Rows are points. Each copy is the shape, with its points in the same order, turned, moved and blurred by noise. Some copies are also mirrored. Which?

Shape, 8 rows:
[[-25  -4]
 [-45  -1]
 [ 66  40]
 [-33  -1]
 [-40 -13]
 [ 17  33]
 [  3 -10]
 [ 48  -5]]
Copy 1:
[[-16 -10]
 [-30 -18]
 [ 32  81]
 [-19 -12]
 [-24 -28]
 [ -5  48]
 [  7   3]
 [ 46  30]]
Copy 1 is: only turned
Copy 2 (8 x 2):
[[ -3  10]
 [-12  36]
 [-19 -87]
 [-11  19]
 [  3  27]
 [-29 -33]
 [  9 -10]
 [ 15 -56]]
Copy 2 is: mirrored
Copy 3, 8 rows:
[[-22 -10]
 [-42  -7]
 [ 62  45]
 [-32  -7]
 [-36 -19]
 [ 16  33]
 [  7 -14]
 [ 48  -1]]
Copy 3 is: only turned
Copy 4:
[[-12   5]
 [-41   4]
 [ 58  68]
 [-24   5]
 [-33  -2]
 [  9  46]
 [ 15   5]
 [ 51  24]]
Copy 4 is: only turned

Shape, 7 rows:
[[-15  11 -19]
 [ 76  32 -30]
 [-18  -6  -7]
 [-19  15  62]
 [ 22  -3 -17]
 [  2  31   1]
 [-18   9  59]]
Copy 1 (7 x 3):
[[-11  24  -1]
 [ 74  37 -34]
 [-15   4  12]
 [  2  26  81]
 [ 23   4  -9]
 [  9  41  14]
 [  2  19  75]]
Copy 1 is: only turned
Copy 2, 7 rows:
[[ -6  12 -26]
 [ 73  52 -29]
 [ -5  -5  -6]
 [ -9   8  62]
 [ 30   6 -17]
 [ 12  28   2]
 [ -7   6  58]]
Copy 2 is: only turned

Shape:
[[ 23 -23  23  -3]
 [ -4  26 -21 -30]
 [ 34  31   6  20]
 [ -2 -10 -19  21]
 [-32 -18  -3  17]
 [-46  37 -15  18]
 [  2  -7 -52 -61]
 [-14 -59 -58 -55]]
Copy 1, 8 rows:
[[  4  18  33  22]
 [-29 -19 -17  -6]
 [ 28 -21  -9  32]
 [ 17  24 -11  -8]
 [ -3  50 -17   2]
 [-13  19 -64  10]
 [-45 -19   8 -52]
 [-43  24  29 -77]]
Copy 1 is: mirrored
Copy 2:
[[ 27  -1  38 -16]
 [ -1 -22 -29 -22]
 [  2  42   2 -14]
 [  3  -1   7  28]
 [-14 -23  26  26]
 [-54 -11 -15  13]
 [ 38 -56 -42 -11]
 [ 56 -83 -13  24]]
Copy 2 is: only turned
Copy 3, 8 rows:
[[ 32 -12 -20 -30]
 [-30  15  11 -35]
 [ 20  36   0  13]
 [-13 -12 -24  14]
 [-13 -42 -15   8]
 [-41 -15  29  29]
 [-61   8 -26 -63]
 [-61 -33 -64 -65]]
Copy 3 is: only turned
Copy 4 (8 x 4):
[[  2 -16  20 -37]
 [  0  40 -24  -7]
 [  7 -22 -11  19]
 [-41  -1  -4 -10]
 [-49  17  24 -12]
 [-39  42   6  35]
 [-10  54 -49 -53]
 [-44  48 -30 -92]]
Copy 4 is: only turned
